Each row of a before or after table is a point. The points were changed in one or more steps. Then noise was added and the rows were shuffled. The steps act on columns, c1 being the first. Write out the steps. A step turns or swaps two columns, mirrors them in a line or flattens them onto one, adds a multiple of one to another, or multiplies or shifts one. Angles are multiples of 10 degrees, from the lower column toward the higher: turns from -170 to 170, lines from 10 to 170 but not 90. Use the fewest steps. Two steps may share a column if one is a turn and the other turns, adds or multiplies; they go together, in the order done. Otherwise the lowest column goes first.

Before (10 x 3):
[[  5 -13 -18]
 [  1 -15  -9]
 [  1  -3  -7]
 [ 21  -6 -34]
 [ -8  -4 -24]
 [  5  17   0]
 [  3  17 -10]
 [ -6   0  -7]
 [  8  19  -5]
 [ 30  13  20]]
After (10 x 3):
[[ 12 -19  10]
 [  2 -11  13]
 [ 11   4 -17]
 [ 41 -34   1]
 [-12  -6  -2]
 [  6  -7 -18]
 [-16 -23   0]
 [ 60  23  -9]
 [ 17  -1 -19]
 [  2  -7   2]]
Steps: multiply c1 by 2; turn c2 and c3 by -80 degrees

Before (13 x 8):
[[  2 -12 -14   1  11  -7   6   4]
 [ -6  -9 -20   1   0  -2  12   3]
 [  0  -1 -13   6   5  -5  11   5]
 [  4  11   0  -3  10   4  -2 -10]
 [  3  11  -1  -6   3   9   1  22]
 [-11 -13  -1  -9   1  -3  -8  18]
 [ -2  -8  -3  -6   1   2 -12  -4]
 [  9  -7  -9   6  -2   5   7   4]
 [-15   0  13   3  -8  -5   5 -19]
 [-12   8  -4   1  -1   5   7   5]
 [  2  -2  -8  13  20   1  -2  -3]
 [  3   9  -5   0  -9  -1   0  13]
 [  6  -3   1   3   9   0  10  10]]
After (13 x 8):
[[-11  -8  -9   7  -6  -2   7   4]
 [-18  -2  -8  13  60  -1  -2  -4]
 [-18  -3 -14   1  33 -14   6   4]
 [-26  -5 -20   1   0  -8  12   3]
 [-16   4   0  -4  30  11  -2 -10]
 [-31  -5  -1 -10   3 -12  -9  18]
 [-17   6  -5   0 -27   6   0  13]
 [-14  -2   1   3  26  -2  10  10]
 [-20   3 -13   6  15  -4  12   5]
 [-17   0  -1  -6   9  14   1  22]
 [-32   1  -4   1  -3   9   7   5]
 [-22  -7  -3  -5   3  -5 -12  -4]
 [-35   4  13   3 -24  -3   5 -19]]
Steps: shift c1 by -20; turn c2 and c6 by 50 degrees; multiply c5 by 3

Before (10 x 14):
[[  1   7 -11   1  -8  -8   4  -6   5  11  10  -4   5  -8]
 [-24  -3   7  -5   5 -12  11  -6  15 -16   0   1   4 -19]
 [  3  12  -4   1  34 -11  -9  -5  -2  14 -10  -3   5  18]
 [  1  -3  -4  23  25 -23  -1 -22   5  -5 -24  20  -7  -5]
 [-11  -7   1  19   4   8   9 -15  -1 -13 -11   1   6  -2]
 [-14  -3  20  11  -4   9   7 -10   8  -1  -6 -14 -13 -12]
 [ -3 -24   9   4  19 -14 -12   7   4 -12  -2  -1  -3  15]
 [ 15   2   2  -8  10 -14  -7 -11   7  -6 -16   2  -1  18]
 [  0   0  -6 -11  13 -18  16   6  -2  -8  -3  13   2   6]
 [  6 -15   8   3  -1  15   5  -2   1   2  20  12  12   8]]
After (10 x 14):
[[  0   1  22 -12  13 -12  16   5  -2  13   2  10  13   6]
 [  6 -14 -24   4  -3  10   5  -2   0  12   0   0  22   8]
 [  2  13  57   1  35  -7 -10  -6  -1  -2  18 -15  14  19]
 [-13  -2  -6  12  -4   7   7 -10  10 -15  20  -1  -3 -11]
 [ 18   2  29  -8  10  -9  -6 -11   7   0  12   5   9  18]
 [-11  -9  18  20   4   5   7 -14   0  -1   6  13  15  -2]
 [  2   7 -16  -1  -7  -7   5  -7   5   0 -18 -13  16  -9]
 [ -4 -24  25   4  19 -10 -10   7   4  -2  19  11   6  13]
 [-24  -5   6  -4   4  -9  10  -7  14  -2  10  17  16 -19]
 [  2  -3  61  24  25 -16  -1 -22   5  19  17   9   3  -5]]
Steps: add -1.5 times c5 to c11; turn c3 and c11 by 110 degrees; multiply c6 by 0.7; turn c10 and c12 by -80 degrees; shift c13 by 10
